Each row is a point. Each table stands for the endless flat space through its points: a line for two points, a plane for three, and so on. The two share one point or none. Which?

First (3 x 4):
31  6  -50  1
16  -5  -51  10
45  20  -34  -7
Second (2 x 4):
16  9  -15  33
4  -3  -33  9
They share: no point

First (3 x 6):
-34  1  -17  55  -35  5
-20  -1  -12  16  -23  -9
-16  -4  -8  0  -20  -14
Second (2 x 6):
-6  16  -1  35  -4  -6
-12  11  -10  30  -12  -7
They share: -18  6  -19  25  -20  -8

First (3 x 8):
-26  -14  26  10  20  -9  -2  43
0  -11  26  -24  18  -5  45  41
-39  -7  13  13  11  -4  -5  34
Second (3 x 8):
-52  13  5  -24  -5  6  -9  31
-32  -1  19  7  9  6  2  37
-28  -9  19  21  25  -2  16  41
They share: no point

First (2 x 11):
19  -28  15  -20  -13  28  -11  30  -1  9  5
-5  -13  0  -17  -19  22  -26  15  23  -18  -7
Second (3 x 11):
7  -30  18  -23  -14  13  -21  19  17  8  13
35  -20  28  -19  12  23  -1  1  19  0  13
-17  -20  -22  -15  -52  43  -31  63  -19  -8  -27
They share: 11  -23  10  -19  -15  26  -16  25  7  0  1

First (3 x 12):
-24  -8  6  -26  -10  -25  32  23  17  31  15  -39
-4  14  -32  -8  -52  -11  24  -7  33  1  43  -11
-24  0  -16  -39  -28  -4  50  18  6  26  27  -37
Second (3 x 12):
-14  -4  -9  -6  -23  -39  8  19  28  4  30  -31
-8  -2  -37  -30  -16  -33  10  8  24  -6  6  -27
-16  -3  12  7  -32  -31  14  11  36  19  48  -19
They share: no point

First (2 x 14):
-28  -25  -9  37  -14  -12  -2  -18  -4  34  14  21  -14  -24
-30  -15  -19  25  2  -8  -14  -10  -8  24  22  9  2  -14
Second (2 x 14):
-1  -21  -44  52  21  4  16  -22  -10  58  -5  4  -8  -4
-49  -33  4  16  -27  -20  -26  -4  2  10  37  22  -2  -28
They share: no point

First (3 x 18):
24  44  7  -17  13  17  13  60  50  -20  -1  -29  -9  10  -5  -16  -27  12
15  17  -35  3  -4  5  -20  18  13  -5  7  -10  4  28  -31  -11  -22  0
23  28  -2  -22  14  20  5  25  30  -27  -16  -24  -9  -1  -18  -27  -38  15
Second (3 x 18):
20  19  -24  -2  -5  4  -5  35  34  -15  1  -18  -5  12  -15  -9  -32  5
19  12  -24  -5  -4  -3  -4  29  36  -13  -7  -21  -4  7  -18  -2  -39  0
21  56  -10  -3  10  39  -10  47  14  -17  25  -9  -2  39  -18  -42  1  22
They share: 19  27  -17  -7  4  11  -6  32  27  -13  1  -18  -2  18  -21  -15  -26  6

First (3 x 20):
5  -2  -37  -26  28  -11  -31  -22  28  -15  -41  -21  -62  45  -53  16  37  22  -5  -13
-30  -24  -28  5  20  25  -21  22  19  24  -33  -28  -13  24  -16  32  4  -17  14  -5
-43  -38  -31  4  10  25  -19  26  16  27  -41  -33  -8  21  -5  46  7  -20  25  -7
Second (3 x 20):
-9  -9  -6  -18  39  9  -8  4  24  11  -46  -13  -51  27  -57  35  3  23  4  -7
1  4  -2  2  49  18  -6  0  19  -5  -52  -13  -55  32  -33  42  13  32  8  -5
-24  -35  -51  -35  -2  -11  -37  10  25  22  -24  -39  -6  39  -41  5  14  -36  11  -10
They share: no point

First (4 x 24):
29  -23  -40  -1  -5  -23  -25  -31  17  17  26  -13  -15  -6  -22  15  -2  20  7  -22  -43  -31  -19  -10
32  10  -1  12  -25  0  -67  -15  -1  47  31  29  -37  -35  -59  -4  -1  -2  -36  -59  -20  -17  -57  17
-19  -47  -38  37  -31  -13  -21  3  15  35  -12  -21  -37  -20  -46  3  6  16  31  32  -45  -47  15  0
30  -16  -48  -1  16  -35  -21  -44  16  14  44  -23  -10  -6  -5  8  -19  32  10  -28  -33  -21  -26  -18
Second (3 x 24):
25  -6  -24  24  13  -7  -46  -17  16  11  27  -18  -19  -21  -29  -19  -7  23  -5  3  -39  -31  -27  17
39  2  -30  29  31  7  -66  -26  22  -7  29  -32  -16  -33  -23  -34  5  14  -11  23  -48  -27  -35  30
31  0  -16  25  21  -3  -48  -12  18  3  29  -18  -14  -17  -29  -26  -9  28  -11  7  -42  -35  -29  26
They share: 9  -19  -33  20  -8  -20  -33  -20  10  32  23  -11  -28  -21  -32  -1  -10  20  7  -13  -30  -27  -20  -3

First (3 x 24):
19  14  -64  2  -28  -30  -42  46  -42  29  30  -45  -12  17  -26  -4  -10  -14  18  13  23  34  -22  -61
-9  -7  -27  -6  -24  -19  -36  14  -49  13  28  -29  -33  4  -37  16  0  -8  -20  41  42  19  -17  -26
-41  -43  5  26  -28  -3  -12  -2  -21  17  24  3  -57  8  -29  8  8  -32  -48  49  38  19  -37  2
Second (2 x 24):
-7  -5  -34  9  -24  -19  -22  34  -28  20  34  -25  -33  11  -29  -6  4  -31  -17  21  25  33  -42  -25
-3  -33  -18  41  -28  13  -18  26  -12  24  30  3  -45  23  3  6  -12  -23  -13  49  41  41  -14  -53
They share: no point

First (3 x 24):
-35  -21  28  37  -22  -33  56  -45  5  17  -21  11  9  13  -44  -31  5  11  -29  18  -29  2  -19  39
-11  -30  -1  -17  17  -14  43  -43  38  3  -25  49  -14  -4  -36  18  33  15  -22  -4  10  32  -19  -15
-32  4  -16  -22  9  5  14  -21  2  -18  -31  30  -1  18  -24  6  18  2  -21  20  21  1  -19  -20
Second (2 x 24):
-21  -5  -6  -15  4  -1  37  -33  9  2  -24  26  3  16  -25  -3  23  15  -22  14  2  7  -19  -5
-16  2  -10  -22  3  7  42  -33  4  8  -21  20  9  22  -18  -8  26  22  -21  16  -3  3  -19  -4
They share: -26  -12  -2  -8  5  -9  32  -33  14  -4  -27  32  -3  10  -32  2  20  8  -23  12  7  11  -19  -6

First (4 x 24):
8  27  -23  20  5  -11  37  -34  33  -40  -54  -8  18  -7  -23  -18  37  -18  -11  32  12  -49  -48  18
-4  30  -15  38  6  -31  23  11  19  -21  -3  15  -30  -19  10  11  12  -28  -8  3  7  -24  20  30
38  7  -17  -8  -27  -47  61  -46  7  -54  -44  12  -8  -29  19  -22  19  -32  -9  12  14  -29  -46  18
-8  36  -21  32  6  -31  21  4  24  -22  -15  9  -24  -10  5  -5  22  -27  -3  13  13  -27  12  22
Second (2 x 24):
5  33  -22  24  2  -39  31  -23  24  -24  -38  -6  -22  -8  2  -24  22  -19  1  18  15  -34  -20  23
-15  9  -46  -8  -10  -43  63  -19  28  -60  -14  22  6  -20  18  4  50  -35  -11  -10  15  -2  -4  11
They share: no point

First (4 x 24):
-61  3  31  -10  -53  29  17  -27  -34  -12  5  8  9  8  43  -50  13  -9  -1  -15  -24  -52  -3  -20
-10  15  1  11  4  35  -4  -3  -13  -18  -7  -10  36  -37  -11  -20  13  3  14  -9  -9  8  42  -17
-13  4  9  26  -3  31  19  -4  -37  -48  -25  8  10  -19  8  -42  49  19  48  -36  13  -10  14  -4
-50  12  19  -9  -39  32  8  -24  -27  -5  7  -4  26  -10  24  -33  -2  -9  -9  -4  -29  -32  16  -26
Second (2 x 24):
-12  -2  23  -3  -10  45  2  -6  -12  -20  -19  8  23  -16  16  -34  37  -1  17  -26  -16  -6  47  -15
-24  18  -1  17  -2  21  -6  -2  -12  -16  9  -12  27  -32  -12  -30  5  -1  13  -2  0  -6  15  -11
They share: -18  8  11  7  -6  33  -2  -4  -12  -18  -5  -2  25  -24  2  -32  21  -1  15  -14  -8  -6  31  -13

First (2 x 24):
-54  -4  -2  -47  -4  4  34  -27  -5  24  24  -14  -9  34  19  11  45  34  20  -39  -33  56  -8  14
-14  -49  28  -22  -44  29  -1  -2  -45  14  24  26  -14  -6  -11  -14  15  -6  -5  1  -8  16  27  -26
Second (5 x 24):
12  -14  -17  -29  -25  0  9  -9  0  51  15  35  2  -4  20  0  30  19  -17  4  -8  34  31  -49
-18  -25  29  -30  7  44  46  -7  -3  19  41  12  -41  19  -24  -8  51  30  -26  -42  7  4  10  -17
-68  -14  26  -23  -28  39  0  -45  -68  33  12  3  -2  27  -29  8  3  -12  47  -29  -34  32  3  16
-45  2  12  -28  12  42  36  -48  -15  52  7  32  -13  33  -37  -16  21  21  14  -30  12  9  40  0
-26  -44  36  -27  -38  30  7  5  -48  1  47  -14  -28  5  -3  16  35  -1  -3  -32  -40  32  -25  -13
They share: no point

First (4 x 24):
-26  22  25  -45  -23  -24  2  -6  65  13  23  -30  -40  -1  -31  -9  29  14  -17  -3  -5  -20  29  -6
44  42  -50  -15  47  -39  -3  54  -20  13  -2  10  -40  -16  -31  -4  14  -31  -37  -8  -10  -35  -41  -41
9  27  -4  -37  5  -32  2  30  17  18  18  -12  -33  1  -36  -21  22  -8  -19  -7  -1  -27  -11  -20
8  23  5  -46  -1  -38  10  36  11  21  29  -11  -28  17  -45  -43  27  -11  -4  -8  13  -33  -15  -11
Second (5 x 24):
-4  31  7  -15  -7  -36  -4  13  42  25  -11  -28  -21  7  -58  -19  17  -17  -32  -14  -51  -7  -39  -28
45  21  -29  -16  -33  -41  8  23  5  14  -18  -42  -20  -7  -27  10  9  -40  -36  -13  -14  -23  -9  -57
-33  27  19  -45  28  -23  -7  50  42  21  50  -11  -43  -3  -10  -18  11  28  -33  14  -32  -5  1  -14
-9  30  51  -25  13  -29  -17  18  32  22  37  -22  2  -15  -38  -27  12  -10  -35  21  -26  -36  5  -12
-50  29  15  -36  19  -40  7  52  63  19  40  -22  -52  18  -15  -21  11  22  -33  13  -61  8  -11  -18
They share: 11  25  -5  -33  3  -21  -9  30  18  22  11  -18  -29  -12  -28  -6  13  -1  -33  -8  -16  -14  -13  -31

First (4 x 24):
0  6  -27  38  30  -3  0  6  -13  -14  -22  9  1  17  -6  -39  40  17  -12  0  14  -30  -22  -25
36  39  1  7  35  9  7  -20  -4  -6  -25  -28  -55  20  12  -23  47  -21  -28  -27  32  -44  -24  -81
39  52  1  7  39  22  10  -35  6  -7  -34  -36  -72  20  19  -22  50  -29  -36  -37  35  -54  -19  -97
15  8  29  -18  15  20  8  -13  16  -33  -46  -3  -28  -46  -13  1  6  12  -45  -29  29  -24  -46  -49
Second (4 x 24):
-7  -6  -33  17  27  -9  -6  13  13  -55  -49  5  -18  -1  -38  -16  34  23  -17  -31  -4  -30  -27  -42
-2  15  -22  15  39  0  -25  8  15  -28  -41  22  0  -23  -21  -18  12  0  -9  -25  -6  -15  -46  -27
17  18  8  14  37  10  -10  -6  -4  -1  -14  14  -5  -15  25  -50  7  -4  -29  16  30  -3  -38  -24
18  1  -1  18  31  4  1  -2  -3  -21  -18  4  -22  0  16  -55  25  12  -36  16  32  -10  -25  -37
They share: no point

First (4 x 24):
-40  -73  -46  -29  -6  -39  8  -17  40  1  -5  -23  -6  34  -34  -52  -18  -30  -25  -64  -12  35  25  -49
-12  -10  0  18  -26  7  32  -1  2  -15  36  -19  1  4  -18  -33  33  18  7  -25  23  -8  24  -41
-35  -53  -11  6  -46  -14  48  -37  0  41  -25  -13  4  19  -4  -22  -28  -5  0  -19  -12  60  10  -34
-12  -36  6  -10  -32  -37  28  -33  32  45  -36  -33  -7  22  -16  -7  -23  -4  -11  -19  3  40  -8  -13
Second (3 x 24):
18  -41  -7  -24  -18  12  49  12  24  -16  10  -23  9  50  -44  -52  49  32  34  -40  -12  -27  -5  19
-33  -33  -5  10  -24  -46  0  -28  34  20  0  -24  -13  2  -20  -6  -7  -16  -23  -17  27  32  18  -49
4  -49  -11  -20  -30  0  31  -4  36  -8  14  -17  5  42  -36  -40  33  24  24  -34  -6  -13  -7  3
They share: no point

First (5 x 24):
14  36  0  19  9  -3  4  -45  -2  43  -40  -7  8  32  -12  -58  25  -17  -4  18  -1  -46  -20  -11
38  -18  46  -13  39  9  28  3  -10  41  16  -11  6  26  -10  -42  17  19  -44  -22  -19  6  -20  11
8  -68  53  -9  66  -9  38  8  -8  -4  49  -41  21  -10  -34  8  -12  48  -18  -86  -28  45  -37  11
7  2  23  14  28  7  34  -8  5  33  -9  -22  17  20  -18  -45  14  20  -28  -9  -25  -7  -37  -8
64  1  31  -29  4  -32  -24  -46  -42  57  -3  23  -25  44  -18  -50  25  -27  0  -5  26  -28  4  28
Second (4 x 24):
-21  -25  -4  -30  7  7  30  -19  8  -17  -18  -30  22  -31  -22  -51  -11  -16  -21  -63  17  -12  -33  -11
16  -10  12  23  36  -16  13  -40  -28  13  5  -36  -6  19  -29  -10  20  2  -17  -29  -22  -21  -31  -5
38  -19  61  4  17  -6  23  17  -16  70  19  6  20  36  -18  -38  -12  29  32  -13  -19  42  -20  37
36  -27  48  4  16  -10  26  16  -18  61  22  4  17  31  -24  -37  -12  23  32  -16  -14  39  -20  31
They share: no point

First (6 x 24):
-9  0  -34  8  31  7  -20  38  -39  38  -12  -49  15  5  13  15  46  38  5  -2  -39  -30  -6  -14
23  25  -4  -10  -33  40  -46  13  -39  66  13  -25  38  22  2  27  26  44  -27  30  30  25  7  24
23  18  -24  31  -33  16  -36  40  -30  12  -19  3  3  -4  -36  9  16  16  -34  36  -42  4  14  -23
22  24  -2  19  2  22  5  7  -38  43  -6  -55  22  2  -11  38  16  35  -22  9  -10  -32  29  18
44  62  9  18  -21  22  19  0  -55  40  -22  -41  32  3  -12  48  -10  38  -28  17  -5  -18  44  36
24  8  -1  24  9  20  -13  56  -37  54  -16  -37  -2  -9  -36  -4  34  36  -40  41  -33  -20  28  -28
Second (3 x 24):
2  6  -25  6  5  23  -34  33  -46  28  -5  -28  -3  -3  -21  8  19  14  -12  18  -37  -16  -4  -3
-12  7  -17  -16  27  35  -39  27  -69  39  -3  -39  -23  -5  -24  -7  2  -5  -6  21  -47  -31  -18  15
-2  42  13  14  -13  25  -34  -13  -34  64  -43  -24  17  35  21  -2  7  10  -46  46  -47  -36  12  5
They share: 10  9  -26  20  -10  16  -31  32  -31  25  -10  -21  11  2  -15  16  28  25  -19  19  -32  -9  6  -13

First (2 x 24):
17  35  -9  -13  -30  -2  35  -17  12  0  29  -18  -24  6  0  -9  -31  1  -8  24  5  -16  17  -13
15  53  -15  -25  -28  4  41  -3  2  12  31  -16  -36  12  -6  1  -37  -15  -12  38  1  -30  23  -5
Second (2 x 24):
7  33  -36  15  -39  8  15  -26  42  -12  18  -41  -30  22  17  -35  -45  20  17  0  26  -6  22  -10
12  30  -28  6  -35  2  21  -25  35  -9  20  -35  -25  17  11  -27  -38  17  10  5  19  -8  18  -14
They share: no point

First (4 x 24):
-9  8  -5  10  27  15  -20  23  2  39  -3  31  -1  34  33  -11  34  -59  6  -29  -23  32  11  10
-41  32  -58  -20  38  42  23  9  -42  -6  -11  0  6  1  21  -9  2  -2  -8  18  -56  -17  28  -30
-26  47  -50  -39  26  31  33  30  -41  -28  -31  -7  19  18  29  9  1  -1  -8  -10  -37  -27  5  -36
-2  29  -15  -19  17  14  4  42  -13  1  -27  16  14  41  37  9  21  -42  4  -41  -18  8  -6  -12
Second (6 x 24):
-5  -14  -30  -64  65  8  -26  -6  -82  -21  -80  52  14  39  43  5  43  -29  31  -70  -29  0  9  -19
-25  36  -34  -30  21  16  8  30  -38  -11  -50  32  18  21  21  -5  5  -9  -11  -28  -19  0  23  -33
10  -3  -34  -19  64  24  11  22  -49  8  -55  12  39  11  59  -10  44  -29  21  -31  12  -7  -28  -8
-5  16  -46  -6  53  26  24  40  -38  5  -58  6  32  5  59  -11  25  -27  3  -10  35  4  -31  -19
-29  51  -26  -30  -7  14  10  32  -23  1  -36  21  16  19  -3  -2  -6  5  -32  -15  -26  -4  40  -32
-1  6  -24  -33  63  21  1  13  -55  -22  -43  52  39  26  47  -16  37  -24  36  -69  -56  -18  12  -22
They share: no point

First (5 x 24):
-6  -1  4  -31  -17  24  -2  21  -17  -19  1  -10  15  -22  17  -8  45  45  39  -3  22  26  21  -34
-5  24  11  -31  -3  36  -6  17  -17  -55  30  -7  -5  -4  39  3  76  31  70  27  53  -5  19  -18
6  25  -41  -7  -9  -19  31  -11  -2  -32  50  -17  22  -35  32  -19  37  9  39  2  32  8  -13  7
-6  32  -48  -19  23  -37  28  -11  7  -16  50  -1  28  -22  10  11  30  -17  8  0  23  17  -16  -3
-5  24  -54  -15  13  -41  31  -15  6  -6  45  -8  36  -33  8  2  18  -9  4  -10  13  27  -17  -3
Second (4 x 24):
-33  47  -51  -4  -31  13  11  3  -4  -25  26  -36  28  18  58  -8  23  33  14  6  32  34  11  -34
-31  26  -27  -19  21  23  -1  32  -25  -19  20  -5  -6  -34  9  -33  12  12  43  19  16  -4  3  -43
-33  46  -45  -7  -17  17  11  8  -11  -25  26  -29  18  6  47  -15  22  32  21  11  28  26  7  -35
-3  15  -41  -20  -33  -29  15  -25  18  -11  32  -28  60  6  40  34  41  17  0  -22  28  56  11  -6
They share: -10  16  -27  -25  5  -9  11  -2  -5  -13  29  -10  26  -25  13  5  32  14  23  -3  18  27  2  -17
